Rows are points. Each copy is the shape, with its points in the same order, turned, moved and blurred by noise. Say if it was mirrored as well.

Shape (7 x 3)
[[-0.21  1.87 -3.65]
 [ 1.84 -0.16  1.35]
 [-2.12  1.51 -0.78]
 [-1.86  0.16  0.27]
 [ 0.42 -1.99  2.28]
 [ 2.56  1.71  1.79]
 [ 0.34  1.02 -0.98]]
Copy 1 (7 x 3)
[[ 2.17  2.87 -0.53]
 [-2.74  0.06 -1.23]
 [ 0.50  1.60  1.95]
 [-0.40  0.11  1.89]
 [-2.74 -2.13  0.18]
 [-3.80  1.86 -1.33]
 [-0.26  1.47 -0.26]]
Copy 1 is: mirrored
Copy 2 (7 x 3)
[[-1.15 -4.33  0.24]
 [-0.57  0.98 -1.90]
 [ 0.03 -1.20  2.42]
 [ 0.70 -0.19  1.03]
 [ 1.95  1.90 -1.45]
 [-2.48  1.66 -1.53]
 [-1.16 -1.30 -0.07]]
Copy 2 is: only turned
Copy 3 (7 x 3)
[[-2.82  4.17 -0.71]
 [ 1.25 -0.16  1.27]
 [-3.44  0.46 -0.04]
 [-2.19 -0.63 -0.53]
 [ 0.80 -2.37 -0.04]
 [ 0.59  0.40  3.19]
 [-1.66  1.88  0.08]]
Copy 3 is: only turned
Copy 4 (7 x 3)
[[ 2.56 -2.87  1.08]
 [ 0.28  1.46 -2.08]
 [-1.00 -2.37  0.89]
 [-1.53 -0.78  0.31]
 [-1.55  2.61 -0.68]
 [ 0.35  0.40 -3.58]
 [ 1.07 -1.02 -0.31]]
Copy 4 is: only turned

Shape (12 x 6)
[[ 0.69 -0.77 -0.09  1.79 -0.20 -1.26]
 [-1.35 -1.06 -0.43  0.10 -0.54  1.20]
 [ 0.36  4.28  0.58  0.26  0.15 -1.04]
 [ 0.25 -0.59 -0.78  4.30 -1.17  1.11]
 [ 0.03  0.40  1.60 -0.27 -0.63 -1.71]
 [ 0.47 -0.12  0.27  0.91  1.55 -0.31]
 [-0.16  0.87  7.25 -0.48 -0.36  0.65]
 [ 0.66 -0.52 -1.45 -0.13 -0.98  0.94]
 [ 0.95 -0.95 -1.15  0.60  5.49  0.02]
 [-1.53  1.35 -0.40  2.15  4.58  0.09]
 [ 0.00  1.38 -0.67 -0.27 -0.49 -1.57]
 [ 0.83 -1.14 -0.98 -0.05 -1.09 -1.00]]
Copy 1 (12 x 6)
[[ 1.56 -0.87  0.11 -0.13  0.60 -0.64]
 [ 1.22  1.45 -1.45  0.26  2.33  1.12]
 [-1.92  2.24 -0.10 -1.05 -1.40 -1.95]
 [ 2.46 -0.05  0.96 -1.21  3.39 -1.97]
 [-0.15  0.41  0.02  1.54 -0.83  0.13]
 [ 2.08  0.87 -0.83 -0.50 -0.46 -0.34]
 [ 1.64  4.70  1.92  4.87 -1.93 -0.25]
 [ 0.47  0.71 -0.23 -1.53  1.74  1.61]
 [ 4.36  0.65 -3.21 -2.52 -2.12  0.01]
 [ 3.03  2.00 -3.60 -1.54 -1.01 -3.00]
 [-1.05 -0.02 -0.92 -0.59 -0.24  0.08]
 [ 0.53 -1.00 -0.06 -0.61  0.91  1.45]]
Copy 1 is: mirrored
Copy 2 (12 x 6)
[[ 1.26 -0.62  0.76 -1.20  0.09  1.78]
 [-0.57  1.74 -0.23 -0.80 -0.24 -0.34]
 [ 1.30 -1.25  0.05  3.57  1.26  1.18]
 [-1.41 -0.93  2.71 -1.46 -0.79  2.23]
 [ 2.08  0.31 -0.42  0.03  2.09  1.04]
 [ 2.09  0.41  1.30 -0.19 -0.82  0.89]
 [ 2.19  3.67  2.88  1.53  6.36  1.12]
 [ 0.56 -0.36  0.30 -0.86 -0.10 -0.75]
 [ 4.60  1.20  1.71  0.38 -3.36  0.35]
 [ 2.44  2.13  1.55  2.14 -3.00  2.72]
 [ 1.40 -0.78 -1.04  1.02  0.41  0.83]
 [ 1.21 -0.99 -0.57 -1.55  0.48  0.00]]
Copy 2 is: only turned
Copy 3 (12 x 6)
[[-1.79 -0.42 -1.73  1.24  0.09 -1.20]
 [-1.02  1.56  0.32  0.06 -0.47  0.29]
 [-0.65 -4.25  0.06  0.25 -2.47 -0.03]
 [-3.28  1.09 -1.73  2.91 -1.25  0.97]
 [-1.09 -1.44  0.07 -0.49 -0.83 -2.61]
 [-1.30 -1.04 -1.36 -0.47  0.42  0.25]
 [-5.66 -2.69  2.15 -3.66 -0.71 -2.96]
 [-0.14  0.37  0.59  1.33  0.05  0.44]
 [-0.35 -1.92 -3.49 -1.54  3.05  2.37]
 [-0.74 -2.18 -3.75 -1.93 -0.85  2.43]
 [ 0.14 -1.08 -0.28  0.90 -1.58 -1.44]
 [-0.23  0.09 -0.22  1.84  0.42 -1.53]]
Copy 3 is: mirrored
Copy 4 (12 x 6)
[[ 0.17  0.39  0.22 -0.62 -2.34  0.42]
 [ 1.55 -1.16  0.58  0.70  0.62  0.37]
 [-3.32 -2.60 -1.25  0.56 -1.42 -1.51]
 [ 1.51 -0.99  2.30  1.74 -3.54  0.12]
 [-1.58 -0.31  0.08 -1.21 -0.24  0.07]
 [ 0.46  0.18 -0.74 -0.50 -1.43 -1.62]
 [-3.45 -0.36  3.73 -3.03  1.87 -3.29]
 [ 1.61 -2.38 -0.43 -0.25 -0.79  0.66]
 [ 2.39  1.64 -3.12  0.07 -2.00 -3.72]
 [ 0.26  1.02 -1.70  2.71 -1.37 -3.80]
 [-1.24 -1.37 -1.52  0.10 -0.94  0.64]
 [ 0.80 -0.80 -0.47 -1.01 -1.11  1.39]]
Copy 4 is: mirrored

Shape (14 x 8)
[[ 0.25  1.16  2.50  1.26  0.01 -1.46 -0.57 -0.05]
 [ 1.35  1.82  0.36 -1.29 -1.01 -1.01 -1.97 -0.50]
 [ 0.89  0.53  3.91 -1.36 -0.12 -2.71 -2.99 -0.75]
 [ 1.50  0.58 -2.83  1.80  0.93  1.22  0.96 -0.15]
 [ 0.08 -1.15 -0.32  0.80  0.83  0.70  1.94  0.63]
 [ 1.64 -0.33  3.15 -0.69 -0.71 -1.51 -2.28 -2.63]
 [-1.16 -0.99  0.12 -0.91  2.04 -0.08  1.77 -1.14]
 [-0.03  1.83 -0.10 -2.80  0.24 -1.40 -3.89  0.48]
 [ 2.24 -2.24 -1.27  2.46  2.30  2.38  0.35  0.64]
 [-0.91  2.10 -1.90 -0.03 -1.21  3.24 -2.06  0.66]
 [ 0.15  2.40  0.34 -0.40  0.34  1.63 -0.60  0.64]
 [ 0.19 -0.73  0.35  4.56 -1.69  0.41 -1.89  0.14]
 [-0.05  2.34 -0.28 -0.48  0.40 -0.46 -3.57 -0.99]
 [-0.82  0.11  2.12 -2.12  4.60 -0.56  2.07 -2.01]]
Copy 1 (14 x 8)
[[-0.06  0.25 -0.64  0.02 -1.00 -2.56 -1.10  0.06]
 [ 0.38  1.03  0.03 -0.75  2.33 -0.63 -0.12 -0.11]
 [-0.41  0.17 -0.65 -1.89  1.68 -4.31  0.42  1.61]
 [-1.15 -1.01  1.25  2.43 -0.79  2.40 -0.41 -2.37]
 [ 0.00 -2.31 -0.31  1.52 -2.23  1.08  0.50 -0.20]
 [-0.21 -0.81 -0.51 -0.68  1.94 -4.27  1.15 -0.63]
 [-1.03 -2.08 -1.60 -0.60 -2.18  0.79  1.93 -0.60]
 [-0.58  0.79  1.09 -3.50  2.57  0.12 -0.52  1.06]
 [-1.92 -4.01  2.00  3.06 -1.13  1.02 -0.49 -0.97]
 [ 1.76 -1.37  1.21 -1.17  1.15  2.49 -2.99 -1.97]
 [ 0.24 -0.79 -1.04 -0.22  0.53  1.13 -2.23 -0.44]
 [ 1.51 -1.02  3.18  1.46 -1.69 -2.14 -2.06 -1.91]
 [-0.81  0.64  0.92 -2.52  1.67 -0.48 -1.50 -1.19]
 [-3.51 -2.31 -4.41 -1.46 -1.54  0.06  1.74 -0.03]]
Copy 1 is: mirrored
Copy 2 (14 x 8)
[[ 2.12  1.48 -0.53  1.70 -1.16 -0.84  1.38 -1.35]
 [ 1.68  0.20 -0.32  2.32 -0.87 -2.51 -1.53 -1.59]
 [ 3.50 -0.70 -2.84  1.06 -0.33 -1.50 -0.17 -2.97]
 [-0.82  3.00  1.56  2.20 -1.98  0.07 -1.37  2.54]
 [-0.68  2.20  0.67  0.35 -0.54  1.10  0.04  0.94]
 [ 3.96 -1.77 -1.59  1.10 -0.94 -0.53 -0.69 -1.22]
 [-1.57  0.16 -0.85 -0.56 -1.42  0.52  0.54  1.23]
 [ 0.45  0.35 -2.83  1.89  0.42 -3.63 -2.49 -1.43]
 [ 0.78  4.26  0.05  0.82 -0.36  2.40 -2.14  3.18]
 [-0.07  1.97  1.28  2.83  1.96 -3.55 -1.70  2.30]
 [ 0.60  2.21  0.34  0.57 -0.33 -3.29 -0.65  0.90]
 [ 2.56  2.49  0.18  4.82  1.03  1.29  1.03  1.29]
 [ 1.32  0.45 -2.06  3.21 -0.64 -3.64 -1.38  0.57]
 [-0.87 -0.34 -2.34 -3.32 -3.39 -0.66  1.27  1.15]]
Copy 2 is: mirrored

Shape (15 x 11)
[[-0.52  0.71 -0.90  3.07  3.06 -0.60  1.39  2.34 -2.38 -2.39 -0.26]
 [ 0.24 -2.59  0.31 -1.13  0.16  0.52  1.61 -1.36  1.35 -0.94  1.45]
 [ 0.47  2.61 -2.76  1.48  2.79  2.15  0.99  1.05 -2.67 -2.49  2.02]
 [-2.69  1.74 -2.12  0.73  2.03  0.09  1.35 -0.62 -2.09 -1.82 -0.60]
 [ 0.62  0.75 -0.75 -0.10 -2.33 -2.28 -0.64 -1.17  2.68  3.84 -1.33]
 [-3.06  2.52 -0.70  0.79  2.59  1.92  1.11  1.87 -2.43 -3.14  1.92]
 [ 0.23 -0.69  1.23  0.31  0.19  0.17 -2.02 -2.49 -1.24  0.38 -0.82]
 [-2.23 -2.12 -0.28  0.05  1.84  1.75  1.67  0.97  0.35 -2.75  1.05]
 [ 0.36 -1.59 -0.25 -0.58  0.88  2.92  1.72 -1.12  1.80 -0.22 -2.49]
 [ 0.71 -0.79  0.54  0.06 -3.14  0.88  0.21 -0.22  1.40 -1.16 -1.34]
 [ 0.62  2.49  2.60  0.59  1.05 -0.50 -0.65 -1.07  1.58  1.32 -0.70]
 [-1.80  0.43  0.02  1.17  2.23  2.73 -3.01  1.10 -0.48 -0.33 -0.45]
 [ 0.15  1.19 -0.02  2.13 -0.57 -1.20 -1.60 -3.16  3.37 -0.48 -0.77]
 [ 1.70 -0.22 -1.22 -1.05 -0.27 -2.37 -1.47 -1.17  3.24  0.49 -1.02]
 [ 1.15  0.34  1.18 -2.51 -0.84 -1.71 -1.58 -1.73  2.68 -0.76 -2.34]]
Copy 1 (15 x 11)
[[ 0.21  4.25  2.05  2.10 -0.38  2.46  2.84  0.32 -1.55  1.11  2.53]
 [-2.74 -1.31  0.24 -0.14 -1.68  0.98 -1.53  2.25 -0.79 -0.10  1.30]
 [ 0.98  1.66  2.04 -0.11  0.92  3.26  3.20  2.65 -1.74  2.53  0.42]
 [ 0.39  1.76  2.58 -1.21  1.20  2.54  1.48 -1.02 -1.15  0.16  0.92]
 [-0.49 -0.58 -2.61 -1.37 -0.04  0.01 -1.74 -0.73  5.05  0.00  2.25]
 [ 1.09  0.96  2.57  1.39  0.41  3.36  3.89  0.41 -3.24 -0.08 -1.15]
 [-1.35  1.27  0.70  0.87  1.76 -1.28 -2.62  0.46  0.96  0.82 -0.12]
 [-0.51  0.22  2.02  0.92 -2.03  2.42 -0.22  1.22 -3.10 -1.55  1.04]
 [ 0.35  0.42  0.70 -0.85 -3.12  1.80 -3.87  0.52 -0.22  1.11  0.44]
 [ 0.06  0.82 -3.43 -0.17 -1.17 -0.02 -2.52  0.96 -0.20 -0.12  0.65]
 [-1.51  0.55 -0.99  1.91 -0.17  1.40 -0.88 -1.15  3.11  2.23 -0.85]
 [ 2.37  1.23  2.02  2.94  0.81  1.17 -1.04  1.20  0.38 -0.68 -0.92]
 [-1.53  0.19 -2.68  1.10  2.36  2.83 -3.00 -0.67  2.01  0.26  1.20]
 [-2.13  0.89 -1.69 -0.65  0.17  1.98 -2.42  1.76  4.20 -0.42  0.85]
 [-2.98  1.52 -2.02 -0.74 -0.55  0.97 -2.98  0.66  3.24 -0.79 -1.68]]
Copy 1 is: only turned
Copy 2 (15 x 11)
[[-1.17  3.44  1.98  1.89  0.51 -0.23  1.30  1.33  2.40  2.25 -0.64]
 [ 0.69  0.13 -2.86  0.13 -1.86  0.13  2.29 -1.93  0.24 -0.36 -0.38]
 [ 1.06  3.75  2.44  0.48  3.23 -0.65  1.79 -0.66  1.49  0.02 -2.22]
 [-0.09  1.63  1.51  1.05  0.76 -2.70  2.83  1.31  1.03  1.06 -2.71]
 [ 1.09 -4.11 -1.60  0.31 -0.97 -0.17 -0.74  2.57 -3.88  0.93  0.07]
 [-1.96  2.50  2.63  1.51  2.48 -0.79  2.53 -0.90  2.20 -0.04 -3.82]
 [ 0.43 -0.61 -2.10  1.17 -0.59 -3.02 -1.81  0.26  0.36 -0.45 -0.75]
 [-1.30  1.04  0.01  1.43 -1.45 -0.03  3.78 -2.04  2.24 -0.04 -1.19]
 [ 1.13 -0.69  0.82  0.15 -3.54 -1.93  1.42 -1.62  0.16 -1.11  0.81]
 [-1.47 -1.80 -0.79 -1.42 -1.04 -1.08  0.72 -0.35 -0.85 -1.04  1.63]
 [-0.72 -0.07 -0.07  0.74 -1.78 -0.35 -2.94  0.57 -2.40  0.29 -2.23]
 [-0.77 -0.08  1.76  3.85  0.72 -1.86 -0.68 -1.51  1.29 -1.07 -1.29]
 [-0.50  0.42 -1.92  1.86 -1.25 -1.52 -0.34  1.77 -4.05 -1.70  0.28]
 [ 0.96 -1.28 -1.80  1.53 -0.87 -0.94  0.22 -0.12 -4.18  1.51  1.25]
 [-1.27 -1.27 -1.86  0.14 -2.14 -2.79 -0.71 -1.24 -4.17  1.55  0.20]]
Copy 2 is: mirrored
Copy 3 (15 x 11)
[[ 4.17 -1.48 -0.38  1.72  1.84  2.54 -0.55 -1.69  0.23 -2.99  0.13]
 [-0.19 -1.06  2.68 -1.29  1.58  0.24 -2.33  1.10  2.04  0.82  0.11]
 [ 3.16 -1.63  2.05  3.87  1.13  1.29  0.61 -1.33  1.47 -3.12 -2.22]
 [ 3.62 -2.22  2.72  0.84  1.33  0.05  0.82 -1.97 -1.06 -1.51  0.41]
 [-3.18  0.68 -0.47 -1.21  0.54 -2.32  0.40  1.30 -1.58 -0.25  1.56]
 [ 5.16 -1.22  2.55  3.00  2.15  1.79  0.18 -1.78 -0.58  0.24 -1.87]
 [ 0.28 -1.38 -0.92 -0.77 -0.95 -2.32 -1.71 -2.11  0.67 -0.12 -0.50]
 [ 3.32 -0.83  2.71  0.41  3.17  1.13 -1.83 -1.27  2.10  0.72  0.49]
 [-1.47 -0.88  2.40 -0.59  1.26  0.24 -0.10 -3.15  3.10  0.37  1.55]
 [-1.32  1.89  1.53  0.03 -0.61  0.18 -3.01 -1.48  0.38 -0.15  1.32]
 [-1.83 -2.14 -1.51  0.74  0.68 -0.33 -0.52 -1.43 -1.66  0.37 -1.04]
 [ 2.66  0.09 -0.76  2.71  1.40 -0.92 -0.10 -2.76  1.82  1.10 -0.79]
 [-2.88 -1.72  0.01  1.19  1.52 -2.71 -3.10 -1.56 -2.03 -0.58  2.17]
 [-2.64 -1.62 -0.11  0.97 -0.66 -1.20 -1.39  0.86  0.29  0.09  3.39]
 [-2.37 -1.43  0.17  0.38 -1.99 -0.68 -1.41 -0.48 -0.68  2.36  2.75]]
Copy 3 is: mirrored
